Rows are points. To make a cloud, some directions were put in groups of two or more. Within a group, all points are equally far from the middle, so they leave a hole (a ring in 2 directions, a hollow ball in 3). The other directions are filled evenly. Then the cloud was stretched, turned, moved and blurred a little. Count the holes, and give their numbers of directions, smallest first.

Cloud:
[[-0.46 -0.14]
 [-0.30 -0.24]
 [-0.38  0.66]
 [ 0.04 -0.27]
 [ 0.47  0.53]
 [ 0.40 -0.03]
 [-0.50 -0.09]
 [ 0.20 -0.21]
 [-0.51  0.52]
 [-0.60  0.12]
 [ 0.12  0.78]
 [ 0.30  0.72]
 [ 0.01 -0.27]]
Holes: 1 (2)

Cloud, 14 rows:
[[ 0.64 -0.02]
 [ 0.67  0.13]
 [ 0.04 -0.47]
 [-0.41 -0.01]
 [ 0.61  0.26]
 [ 0.65  0.19]
 [-0.40 -0.12]
 [ 0.28  0.56]
 [-0.40  0.19]
 [-0.39 -0.08]
 [ 0.30  0.56]
 [ 0.62 -0.09]
 [ 0.67  0.12]
 [ 0.01 -0.47]]
Holes: 1 (2)

Cloud, 15 rows:
[[ 0.34 -0.39]
 [ 0.31 -0.34]
 [-0.34  0.07]
 [ 0.42  0.39]
 [ 0.26  0.53]
 [ 0.20 -0.03]
 [-0.37 -0.44]
 [ 0.42  0.52]
 [ 0.37  0.58]
 [ 0.41 -0.26]
 [ 0.06 -0.47]
 [ 0.00 -0.81]
 [-0.47  0.54]
 [-0.06  0.48]
 [-0.25 -0.64]]
Holes: 0

Cloud, 20 rows:
[[-0.40 -0.02 -0.17]
 [-0.26 -0.59  0.30]
 [-0.73  0.81 -0.07]
 [-0.81  0.67  0.11]
 [ 0.27 -0.26  0.02]
 [ 0.23  0.45 -0.12]
 [ 0.04  0.35 -0.17]
 [ 0.13 -0.30  0.04]
 [ 0.54 -0.68  0.25]
 [-0.56  0.50  0.14]
 [-0.57  0.15 -0.58]
 [ 0.25  0.15 -0.55]
 [-0.64 -0.37 -0.02]
 [-0.90 -0.09 -0.52]
 [-0.01 -0.08  0.17]
 [ 0.13 -0.01 -0.08]
 [ 0.20 -0.02  0.76]
 [-0.58  0.11 -0.03]
 [ 0.62 -0.13 -0.31]
 [-0.44  0.49  0.22]]
Holes: 0

Cloud, 21 rows:
[[-0.15  0.31  0.81]
 [ 0.27  0.40 -0.24]
 [ 0.27 -0.10 -0.55]
 [ 0.15 -0.09 -0.51]
 [-0.08 -0.21  0.50]
 [-0.02 -0.22 -0.48]
 [ 0.95 -0.57 -0.26]
 [-0.26  0.20  0.69]
 [-0.12  0.48 -0.19]
 [-0.25  0.45 -0.13]
 [-0.46  0.28  0.42]
 [ 0.53  0.10  0.54]
 [ 0.71  0.07  0.05]
 [ 0.50  0.37 -0.11]
 [-0.34 -0.07  0.19]
 [ 0.85 -0.33 -0.24]
 [ 0.58  0.34  0.41]
 [ 0.03 -0.70  0.16]
 [ 0.20 -0.08  0.65]
 [-0.19 -0.52 -0.15]
 [ 0.28 -0.30 -0.64]]
Holes: 1 (2)

Cloud, 27 rows:
[[-0.07 -0.62  0.52 -0.22]
 [ 0.26 -0.61  0.32  0.15]
 [-0.61  0.33  0.33 -0.67]
 [ 0.22 -0.83  0.56  0.25]
 [-0.25  0.12  0.50  0.02]
 [-0.53  0.26  0.27 -0.63]
 [-0.41 -1.00 -0.09 -0.04]
 [-0.07  0.04  0.17 -0.09]
 [ 0.20 -0.43  0.38  0.16]
 [-0.06 -0.62  0.07  0.27]
 [-0.46 -0.39 -0.44 -0.64]
 [-0.49  0.00  0.82 -0.37]
 [-0.04  0.49  0.32 -0.31]
 [-0.10 -0.44 -0.17 -0.06]
 [-0.57 -0.68  0.29  0.44]
 [-0.58 -0.02  0.12 -0.99]
 [-0.88  0.35  0.55  0.08]
 [ 0.17  0.32 -0.43 -0.19]
 [ 0.39 -0.17 -0.61  0.14]
 [-0.17 -0.39 -0.02  0.05]
 [ 0.16 -0.26 -0.59  0.36]
 [-0.15  0.07 -0.77  0.06]
 [-0.38  0.39  0.12 -0.77]
 [-0.36 -0.08  0.31  0.28]
 [-0.36 -0.17  0.02 -0.18]
 [ 0.14  0.59 -0.25 -0.45]
 [ 0.10  0.57 -0.07 -0.09]]
Holes: 0

Cloud, 29 rows:
[[-0.53 -0.36  0.42  0.42]
 [-0.81 -0.28  0.16  0.37]
 [ 0.31 -0.04 -0.13  0.28]
 [ 0.39 -0.46  0.12 -0.25]
 [ 0.16  0.04 -0.26  0.07]
 [ 0.54 -0.25  0.23 -0.13]
 [-0.97 -0.32  0.27 -0.08]
 [-0.46  0.12  0.64 -0.08]
 [ 0.45 -0.36  0.09  0.16]
 [ 0.33 -0.02  0.48 -0.45]
 [-0.22 -0.33 -0.57  0.21]
 [ 0.03  1.01 -0.14  0.05]
 [-0.12 -0.25 -0.46 -0.08]
 [ 0.64  0.32  0.10  0.47]
 [ 0.10 -0.05  0.04 -0.41]
 [-0.64  0.13 -0.36 -0.55]
 [-0.31  0.20  0.54 -0.32]
 [-0.96 -0.05  0.22  0.10]
 [ 0.11  0.16 -0.20 -0.13]
 [ 0.06 -0.68  0.13  0.42]
 [-0.65  0.33  0.19  0.70]
 [-0.77  0.47  0.06 -0.23]
 [ 0.31 -0.11  0.40  0.79]
 [ 0.53 -0.20  0.13  0.16]
 [-0.13 -0.01  1.04  0.16]
 [-0.40  0.64  0.42 -0.07]
 [-0.37  0.55  0.62  0.54]
 [-0.30  0.44  0.49  0.81]
 [ 0.09  0.29 -0.34  0.02]]
Holes: 1 (2)

Cloud (29 x 4):
[[ 0.23 -0.07 -0.20  0.65]
 [-0.28  0.06  0.20 -1.01]
 [-0.84 -0.14  0.29  0.25]
 [-0.40 -0.08 -0.45 -0.71]
 [ 0.17  0.63 -0.05 -0.14]
 [-0.37  0.29  0.42  0.27]
 [ 0.09 -0.23  0.49  0.31]
 [ 0.25 -0.07 -0.26  0.61]
 [-0.11 -0.12  0.74 -0.61]
 [-0.12  0.02 -0.04 -1.01]
 [-0.66  0.04  0.27  0.43]
 [ 0.38  0.14  0.42 -0.60]
 [ 0.02 -0.35  0.13  0.31]
 [-0.15  0.37 -0.79  0.07]
 [ 0.63  0.44 -0.43 -0.19]
 [-0.08  0.24  0.34  0.64]
 [ 0.39 -0.02 -0.51 -0.17]
 [ 0.19 -0.10  0.56  0.32]
 [ 0.19 -0.14  0.00  0.62]
 [ 0.48  0.09 -0.57 -0.03]
 [ 0.06  0.07 -0.10  0.85]
 [ 0.54  0.22 -0.19 -0.56]
 [ 0.28  0.10  0.10 -0.85]
 [-0.18  0.36  0.40  0.33]
 [ 0.48  0.58 -0.51 -0.08]
 [ 0.57  0.29  0.02 -0.54]
 [ 0.64  0.42 -0.11 -0.34]
 [ 0.50  0.57  0.06 -0.11]
 [ 0.04 -0.24  0.64  0.11]]
Holes: 2 (2, 2)

Cloud (50 x 6):
[[-0.73 -0.09 -0.06 -0.66  0.19 -0.29]
 [-0.23  0.13  0.18 -0.26  0.83  0.66]
 [-0.19 -0.26  0.50  0.86 -0.04  0.16]
 [ 0.49  0.29 -0.16 -0.02 -0.45  0.17]
 [-0.21  0.23  0.48  0.17  0.21  0.86]
 [-0.55 -0.19  0.04  0.59  0.49  0.12]
 [-0.42  0.15  0.07 -0.60  0.76  0.52]
 [-0.34 -0.23  0.37  0.67  0.30 -0.02]
 [-0.25  0.06  0.16  0.97 -0.10  0.51]
 [ 0.28  0.40  0.03  0.24  0.29 -0.17]
 [ 0.66  0.10  0.50  0.55 -0.35  0.38]
 [-0.70  0.32  0.33 -0.07  0.62  0.36]
 [ 0.27 -0.25  0.35 -0.24 -0.42  0.22]
 [-0.31 -0.23  0.41  0.86  0.15  0.51]
 [-0.04  0.17  0.26  0.53  0.61  0.71]
 [ 0.74  0.31  0.52  0.26 -0.14  0.79]
 [-0.47 -0.46 -0.15  0.16  0.34  0.04]
 [ 0.55 -0.20 -0.03 -0.06 -0.33  0.05]
 [ 0.53  0.18  0.05 -0.61  0.42  0.52]
 [-0.21 -0.34  0.27 -0.04 -0.16  0.74]
 [-0.20  0.76  0.18 -0.40  0.67  0.34]
 [-0.06 -0.24 -0.08  0.25 -0.68 -0.30]
 [-0.59  0.35  0.20  0.60 -0.03  0.28]
 [ 0.00  0.82  0.17 -0.52  0.56  0.11]
 [-0.12  0.13  0.27  0.72 -0.61 -0.30]
 [ 0.15  0.04 -0.03 -0.38  0.64  0.71]
 [-0.65 -0.05  0.31 -0.14  0.68  0.27]
 [ 0.16  0.80  0.51 -0.09  0.42  0.56]
 [-0.03 -0.17  0.15  0.18  0.29 -0.25]
 [-0.07  0.30  0.07  0.33  0.15 -0.53]
 [-0.90  0.13  0.02 -0.02  0.32 -0.48]
 [-0.48 -0.06  0.51  0.35  0.42  0.49]
 [ 0.64  0.36  0.43  0.68 -0.03  0.68]
 [ 0.05  0.52  0.64  0.05 -0.04 -0.01]
 [ 0.24  0.47 -0.10  0.07  0.32 -0.05]
 [ 0.19  0.47  0.38 -0.06 -0.53 -0.02]
 [-0.52 -0.27  0.01 -0.74  0.03 -0.05]
 [-0.78  0.28  0.08 -0.38  0.67  0.18]
 [-0.87  0.31  0.23  0.40  0.26 -0.04]
 [ 0.11  0.09  0.17 -0.64 -0.42 -0.07]
 [-0.11  0.57  0.45 -0.28  0.34 -0.25]
 [-0.30  0.22  0.49  0.18  0.26  0.79]
 [-0.49  0.31  0.16  0.77 -0.03  0.32]
 [-0.51 -0.22  0.34  0.09  0.57  0.13]
 [-0.02  0.66  0.54 -0.11  0.23 -0.14]
 [ 0.01  0.22  0.09 -0.89  0.10 -0.23]
 [ 0.34  0.34  0.17 -0.41  0.69  0.57]
 [ 0.59  0.29  0.28 -0.42 -0.16  0.86]
 [-0.07  0.15  0.35 -0.14 -0.56 -0.10]
 [-0.23 -0.41  0.11 -0.61 -0.12  0.10]]
Holes: 3 (2, 2, 2)

Cloud, 50 rows:
[[ 0.00 -0.51  0.85 -0.47 -0.10 -0.12]
 [-0.38 -0.19 -0.24 -0.35 -0.87 -0.23]
 [ 0.19 -0.13  0.00 -0.47  1.00  0.26]
 [-0.35 -0.36  0.89 -0.32  0.13  0.06]
 [-0.52  0.00  0.59 -0.37 -0.36  0.53]
 [-0.24 -0.43  0.80 -0.54 -0.23  0.03]
 [ 0.30  0.54  0.30  0.11  0.12  0.47]
 [-0.38  0.28  0.54  0.45  0.16  0.50]
 [ 0.56  0.04  0.72  0.45  0.02 -0.28]
 [-0.24 -0.60  0.62 -0.60 -0.09  0.05]
 [ 0.50 -0.40 -0.20  0.15 -0.11 -0.35]
 [-0.45  0.02  0.50 -0.48  0.58  0.32]
 [-0.41 -0.17  0.10  0.31  0.08 -0.23]
 [-0.46 -0.09  0.50 -0.49  0.57  0.35]
 [-0.45  0.09  0.56  0.43  0.30  0.15]
 [ 0.52  0.26  0.11  0.20  0.43 -0.57]
 [ 0.37 -0.24 -0.25  0.10 -0.67 -0.22]
 [ 0.46 -0.03 -0.05 -0.81  0.09  0.03]
 [ 0.44  0.27  0.22 -0.09  0.10  0.54]
 [-0.52  0.01 -0.05  0.34  0.24 -0.02]
 [ 0.39 -0.05 -0.36 -0.83  0.09 -0.04]
 [-0.12 -0.79  0.49 -0.33  0.18  0.05]
 [ 0.06 -0.45  0.53 -0.36 -0.79  0.23]
 [ 0.20 -0.82  0.46 -0.29  0.12 -0.12]
 [ 0.19 -0.44 -0.10 -0.55 -0.81 -0.14]
 [ 0.25 -0.07  0.47  0.25  0.03 -0.63]
 [ 0.04  0.05  0.78  0.41 -0.73  0.03]
 [-0.56  0.17  0.45  0.08  0.52 -0.02]
 [ 0.24  0.60 -0.56  0.13 -0.07 -0.03]
 [ 0.56  0.25  0.65  0.12 -0.57 -0.01]
 [ 0.13 -0.53  0.86 -0.42 -0.02 -0.16]
 [ 0.24  0.11 -0.11 -0.79  0.25  0.24]
 [-0.20  0.48 -0.05  0.08  0.85 -0.10]
 [ 0.42  0.58  0.23 -0.13 -0.42 -0.25]
 [ 0.25 -0.19 -0.17 -0.29 -0.03 -0.81]
 [ 0.66 -0.59  0.37  0.06 -0.08  0.09]
 [-0.44  0.37  0.38 -0.31  0.63  0.12]
 [ 0.54 -0.53  0.06  0.00 -0.45  0.06]
 [ 0.61 -0.03  0.40 -0.06  0.83  0.17]
 [-0.08  0.25 -0.82 -0.69  0.06  0.08]
 [ 0.17 -0.72  0.02 -0.44  0.01 -0.42]
 [-0.03 -0.27  0.13  0.06 -0.04 -0.65]
 [-0.37 -0.11  0.31  0.38  0.05 -0.23]
 [ 0.40 -0.20 -0.11 -0.31  0.95  0.23]
 [ 0.20  0.37  0.35  0.21  0.40  0.61]
 [-0.02  0.56 -0.66 -0.52  0.18 -0.37]
 [ 0.19 -0.03  0.83  0.54 -0.45 -0.06]
 [-0.28 -0.68  0.19 -0.05  0.27  0.35]
 [ 0.59  0.10  0.61 -0.14  0.55 -0.30]
 [-0.04  0.02  0.84 -0.20 -0.78 -0.08]]
Holes: 3 (2, 2, 2)
